Rows are points. The points of each table are mixes of a few directions, plus a little noise. How many directions does each table use, and how many do they share? Where both have some left over, give the other angles between the two spaces (their principal angles), to ten degrees, smallest first.

First (4 x 2)
[[-0.70  0.36]
 [ 0.17 -0.09]
 [-0.22  0.12]
 [ 0.76 -0.39]]
Second (5 x 2)
[[-0.46 -0.29]
 [ 0.76  0.50]
 [ 0.41  0.27]
 [-0.54 -0.35]
 [-0.18 -0.12]]
Directions: first 1, second 1, shared 0; angles 60

First (7 x 4)
[[-0.16 -0.23  0.05  0.03]
 [-0.34 -0.68  0.26  0.00]
 [ 0.69 -0.07  0.33  0.04]
 [ 0.16 -0.12  0.14  0.02]
 [-0.46  0.84 -0.67 -0.10]
 [-0.35 -0.78  0.30  0.03]
 [ 0.50  1.04 -0.41 -0.01]]
Second (6 x 4)
[[-0.33  0.21 -0.18  0.01]
 [ 0.08  0.10  0.40  0.23]
 [ 0.91  0.21 -0.55 -0.38]
 [ 0.31 -0.29  1.12  0.48]
 [-0.33  0.09 -0.35 -0.11]
 [-0.65 -0.33 -0.44 -0.22]]
Directions: first 2, second 3, shared 2

First (8 x 9)
[[ 0.22 -0.28 -0.02  0.25  0.00 -0.16  0.10 -0.23  0.00]
 [-1.70  0.29  0.96 -0.96 -0.36  0.12  0.33  1.42 -0.58]
 [-0.01 -0.26 -0.94 -0.15  1.09  0.26  0.21 -0.05  0.79]
 [ 0.34 -0.16  0.13  0.19  0.03 -0.29  0.23 -0.59  0.23]
 [ 0.13  0.47  0.28 -0.14 -0.20 -0.04 -0.14 -0.24  0.08]
 [ 0.17 -0.13 -0.06  0.25 -0.23  0.01 -0.18  0.08 -0.30]
 [ 0.37  0.21 -0.21  0.13 -0.10  0.10 -0.33 -0.13 -0.03]
 [ 0.50 -0.14 -0.15  0.43 -0.24 -0.03 -0.25 -0.25 -0.21]]
Second (10 x 9)
[[ 0.14  0.78 -0.31 -0.17 -0.31  0.54 -0.83  0.44 -0.31]
 [ 0.14  0.79 -0.32 -0.18 -0.31  0.55 -0.85  0.46 -0.31]
 [-0.10 -0.58  0.23  0.13  0.23 -0.40  0.62 -0.33  0.23]
 [-0.13 -0.76  0.30  0.17  0.30 -0.53  0.81 -0.44  0.30]
 [-0.14 -0.79  0.31  0.17  0.31 -0.54  0.84 -0.45  0.31]
 [ 0.10  0.57 -0.23 -0.12 -0.23  0.39 -0.61  0.33 -0.22]
 [ 0.02  0.14 -0.06 -0.03 -0.06  0.10 -0.15  0.08 -0.05]
 [ 0.10  0.53 -0.21 -0.12 -0.21  0.37 -0.57  0.31 -0.21]
 [-0.19 -1.07  0.43  0.23  0.42 -0.74  1.14 -0.61  0.42]
 [ 0.07  0.38 -0.15 -0.08 -0.15  0.27 -0.41  0.22 -0.15]]
Directions: first 4, second 1, shared 1

First (10 x 12)
[[-0.26  0.11  0.46 -0.25 -0.04  0.17  0.29 -0.27 -0.04  0.66 -0.15 -0.42]
 [-0.33 -0.07  0.11 -0.25  0.09  0.15 -0.11 -0.09 -0.01  0.29 -0.43 -0.13]
 [ 1.56  0.56 -0.41  0.42 -0.05 -0.26  0.31  0.72 -0.13 -0.48  0.85  0.15]
 [-0.91 -0.21  0.43 -0.23 -0.58  0.40  0.26 -0.49 -0.30  0.42 -0.06 -0.36]
 [-1.09 -0.22  0.34 -0.69  0.48  0.28 -0.44 -0.60  0.14  0.51 -1.08 -0.08]
 [-0.31  0.01 -0.15 -0.09 -0.11  0.12 -0.24 -0.53 -0.20 -0.83  0.35  0.56]
 [-0.64 -0.71 -0.30  0.33 -0.60  0.05 -0.16  0.38 -0.07 -0.06 -0.23 -0.09]
 [ 0.20 -0.23 -0.23  0.44  0.51 -0.56 -0.28  0.15  0.58 -0.35  0.04  0.33]
 [ 0.75  0.34 -0.19 -0.14  0.11  0.08  0.04  0.59 -0.16  0.21 -0.18 -0.16]
 [ 1.03  0.42 -0.05  0.45  0.17 -0.43  0.34  0.13  0.18 -0.38  0.90  0.19]]
Second (10 x 12)
[[ 0.81  0.09 -0.23  0.18 -0.01 -0.09  0.17  0.95  0.01  0.44 -0.20 -0.38]
 [ 0.69  0.08 -0.20  0.16 -0.04 -0.10  0.11  0.77  0.01  0.37 -0.16 -0.31]
 [-1.49 -0.17  0.43 -0.34  0.02  0.20 -0.27 -1.70 -0.01 -0.81  0.35  0.68]
 [ 0.76  0.08 -0.23  0.15  0.01 -0.11  0.13  0.87  0.00  0.44 -0.18 -0.36]
 [ 0.86  0.10 -0.25  0.20  0.00 -0.12  0.18  1.02 -0.01  0.47 -0.19 -0.40]
 [-0.19 -0.01  0.06 -0.04  0.01  0.04 -0.03 -0.21  0.00 -0.12  0.05  0.08]
 [-0.99 -0.11  0.29 -0.25  0.01  0.13 -0.17 -1.14 -0.02 -0.54  0.25  0.46]
 [-0.69 -0.09  0.22 -0.16  0.02  0.10 -0.16 -0.80 -0.01 -0.38  0.16  0.33]
 [ 0.77  0.07 -0.23  0.18 -0.01 -0.07  0.15  0.89 -0.01  0.43 -0.17 -0.36]
 [-0.54 -0.08  0.16 -0.12  0.02  0.09 -0.09 -0.63  0.01 -0.28  0.16  0.24]]
Directions: first 5, second 1, shared 1

First (9 x 18)
[[ 0.29 -0.20  0.56  0.29  0.28 -0.09  0.00 -0.31 -0.88 -0.51  0.61  0.42
  -0.29  0.40 -0.05 -0.27  0.08 -0.54]
 [ 0.58 -0.47 -0.53  0.81  0.39  0.26 -0.18 -0.69 -0.58 -0.23  0.26 -0.37
   0.16  0.63 -0.57  0.85  0.50 -0.70]
 [-0.61  0.17  0.39  0.22  0.73  0.18  0.35 -0.13 -0.05 -0.17  0.56 -0.21
  -0.32  0.16 -0.15  0.36 -0.38 -0.18]
 [-0.49  0.21 -0.20 -0.42 -0.29 -0.19  0.02  0.49  0.96  0.47 -0.62 -0.02
   0.25 -0.57  0.33 -0.35 -0.15  0.57]
 [ 0.21  0.11  0.05 -0.22 -0.03  0.12  0.00 -0.01  0.27  0.33  0.25 -0.19
  -0.51 -0.22 -0.12 -0.23 -0.17 -0.09]
 [ 0.02  0.20  0.49 -0.65 -0.87 -0.30 -0.04  0.58 -0.63 -0.50 -0.54  0.83
   0.45 -0.08  0.65 -0.53 -0.05  0.76]
 [-0.54 -0.29 -0.56  0.53  0.08 -0.30 -0.10  0.08  0.18 -0.23 -0.85  0.14
   1.22  0.20  0.22  0.45  0.49  0.22]
 [ 0.04  0.29  0.42 -0.39 -0.19  0.18  0.15  0.14 -0.47 -0.25  0.23  0.09
  -0.28  0.06  0.06  0.06 -0.34  0.28]
 [ 0.50 -0.02 -0.62 -0.17 -0.08  0.16 -0.20 -0.13  1.22  1.09  0.08 -0.69
  -0.69 -0.60 -0.38 -0.34  0.01 -0.30]]
Second (10 x 18)
[[ 0.04  0.03  0.24 -0.17 -0.04  0.00  0.01  0.01 -0.34 -0.24  0.00  0.19
   0.11  0.07  0.13  0.06  0.01  0.05]
 [ 0.07 -0.14 -0.01  0.19  0.23 -0.06 -0.04 -0.17  0.19  0.14  0.21 -0.04
  -0.19 -0.04 -0.09 -0.22  0.08 -0.35]
 [ 0.57 -0.03  0.74 -0.84 -0.30 -0.19 -0.22  0.01 -0.48 -0.32 -0.07  0.74
   0.21 -0.27  0.53 -0.48  0.34 -0.08]
 [-0.01  0.18  0.66 -0.44 -0.15  0.10  0.10  0.10 -1.08 -0.83 -0.02  0.48
   0.37  0.29  0.32  0.42 -0.07  0.35]
 [ 0.06 -0.10 -0.14  0.18  0.15 -0.05 -0.07 -0.12  0.32  0.26  0.13 -0.10
  -0.18 -0.09 -0.10 -0.22  0.06 -0.28]
 [ 0.12  0.09 -0.25 -0.36 -0.46 -0.03 -0.11  0.24  0.33  0.25 -0.44 -0.03
   0.16 -0.26  0.13 -0.08  0.03  0.37]
 [-0.65  0.03 -0.76  1.02  0.43  0.21  0.28 -0.07  0.47  0.31  0.16 -0.84
  -0.26  0.34 -0.61  0.54 -0.36 -0.01]
 [ 0.01 -0.32 -0.62  0.78  0.53 -0.16 -0.10 -0.34  1.12  0.87  0.35 -0.54
  -0.58 -0.21 -0.47 -0.53  0.11 -0.77]
 [ 0.17 -0.26 -0.51  0.33  0.20 -0.18 -0.20 -0.17  1.04  0.81  0.05 -0.33
  -0.41 -0.37 -0.24 -0.61  0.18 -0.52]
 [-0.33  0.52  0.63 -0.70 -0.61  0.35  0.28  0.48 -1.59 -1.24 -0.42  0.45
   0.82  0.51  0.43  1.11 -0.35  1.21]]
Directions: first 5, second 3, shared 2; angles 30

First (10 x 24)
[[-1.42 -0.25  0.48  0.33 -0.54  1.13 -0.48 -0.13 -0.04  0.41  0.45  0.01
  -0.07  0.58 -0.94  0.74  0.86  0.27  0.65  0.11  0.33  0.94 -0.16  0.17]
 [-0.19  0.09  0.13  0.27  0.35 -0.39 -0.23  0.14  0.13 -0.18  0.03 -0.22
  -0.23 -0.05 -0.03 -0.24 -0.17 -0.12 -0.26 -0.23 -0.15 -0.30  0.25  0.18]
 [-0.36 -0.53 -0.42  0.47  0.33  0.06  0.23  0.08 -0.06  0.31  0.04  0.71
   0.14 -0.56  0.27  0.05  0.74  1.20 -0.26  0.47 -0.31  0.42  0.12  0.41]
 [ 0.46  0.20 -0.26  0.29  0.57 -0.68  0.00  0.40  0.00 -0.44 -0.37  0.03
  -0.38 -0.38  0.32 -0.23 -0.57 -0.02 -0.32 -0.28 -0.28 -0.51  0.03  0.21]
 [ 0.04  0.29 -0.26 -0.16 -0.35  0.49  0.25 -0.50  0.23 -0.07  0.64  0.18
   0.24  0.10 -0.02  0.15  0.14 -0.30 -0.43 -0.36 -0.02 -0.25  0.17 -0.31]
 [ 1.18  0.23 -0.02 -1.21 -0.72  0.39  0.40  0.49 -0.66 -0.08 -1.12 -0.39
   0.27  0.67 -0.34  0.49 -0.73 -0.82  1.46  0.02  0.67  0.46 -1.45 -0.50]
 [ 0.88  0.11  0.17  0.33  0.12 -0.89 -0.17  0.08 -0.07 -0.32 -0.59 -0.03
  -0.59 -0.46  0.82 -0.14 -0.99  0.20 -0.06  0.58 -0.10 -0.10 -0.11 -0.17]
 [ 0.21  0.15 -0.20 -0.09  0.21 -0.34  0.16 -0.32  0.33 -0.06  0.40  0.00
   0.21 -0.21  0.38 -0.46 -0.02 -0.19 -0.74 -0.23 -0.25 -0.63  0.57 -0.13]
 [-0.31 -0.13  0.02 -0.22 -0.09  0.42  0.04  0.18 -0.18  0.18 -0.08 -0.02
   0.19  0.25 -0.44  0.20  0.37 -0.02  0.42 -0.04  0.19  0.33 -0.27  0.11]
 [-0.50 -0.13  0.35 -0.06  0.15 -0.22 -0.17 -0.35  0.33  0.26  0.51 -0.33
   0.24  0.05  0.01 -0.51  0.38 -0.16 -0.49  0.03 -0.08 -0.31  0.77  0.00]]
Second (11 x 24)
[[-0.13 -0.06 -0.26 -0.21 -0.30  0.04 -0.08 -0.79  0.57  0.27 -0.40 -0.51
  -0.56 -0.69  0.32 -0.30  0.00 -0.32  0.21  0.84  0.11  0.01 -0.13  0.20]
 [ 0.06  0.22 -0.03  0.22  0.24 -0.17  0.04  0.29 -0.25  0.19  0.28  0.44
  -0.05 -0.02 -0.13  0.11  0.28 -0.48  0.18 -0.05 -0.02  0.07  0.08 -0.02]
 [ 0.08 -0.22  0.23 -0.21  0.02  0.33  0.27  0.69 -0.27 -0.83  0.03  0.20
   0.72  0.71 -0.36  0.12 -0.25  1.04 -0.60 -1.48 -0.26 -0.13 -0.04  0.10]
 [ 0.02  0.43 -0.33  0.13  0.17 -0.11  0.22  0.02 -0.14  0.24  0.15  0.55
  -0.48 -0.76 -0.23 -0.12  0.60 -1.22  0.40 -0.04 -0.04  0.16  0.00  0.52]
 [-0.05  0.12  0.40  0.79  0.45 -0.77 -0.58 -0.10 -0.34  1.06  0.53 -0.12
  -0.09  0.52  0.39  0.41 -0.07 -0.44  0.49  1.73  0.35  0.10  0.30 -1.11]
 [ 0.08 -0.42  0.18 -0.41 -0.24  0.43  0.13  0.35  0.07 -0.83 -0.23 -0.25
   0.66  0.60 -0.13  0.01 -0.43  1.35 -0.68 -1.19 -0.21 -0.19 -0.09  0.10]
 [-0.03 -0.21 -0.06 -0.33 -0.29  0.20 -0.04 -0.31  0.41 -0.20 -0.34 -0.46
  -0.07 -0.12  0.17 -0.21 -0.25  0.42 -0.18  0.05  0.03 -0.10 -0.13  0.12]
 [-0.14  0.14 -0.27  0.12 -0.10 -0.29 -0.25 -0.85  0.39  0.79 -0.14 -0.38
  -0.74 -0.81  0.44 -0.22  0.20 -0.96  0.59  1.55  0.25  0.17  0.00 -0.05]
 [ 0.13  0.24  0.33  0.61  0.59 -0.35 -0.04  0.93 -0.81  0.12  0.72  0.75
   0.48  0.82 -0.31  0.45  0.20 -0.14  0.01 -0.37 -0.02  0.06  0.24 -0.45]
 [-0.01 -0.20 -0.25 -0.58 -0.39  0.49  0.28 -0.16  0.41 -0.66 -0.48 -0.18
   0.05 -0.35 -0.09 -0.30 -0.13  0.49 -0.35 -0.81 -0.21 -0.06 -0.20  0.58]
 [-0.02 -0.09  0.04 -0.10 -0.08  0.08  0.01  0.02  0.08 -0.17 -0.07 -0.11
   0.04  0.05 -0.03 -0.07 -0.07  0.25 -0.10 -0.17 -0.01  0.01 -0.07  0.03]]
Directions: first 6, second 3, shared 0; angles 30, 80, 90
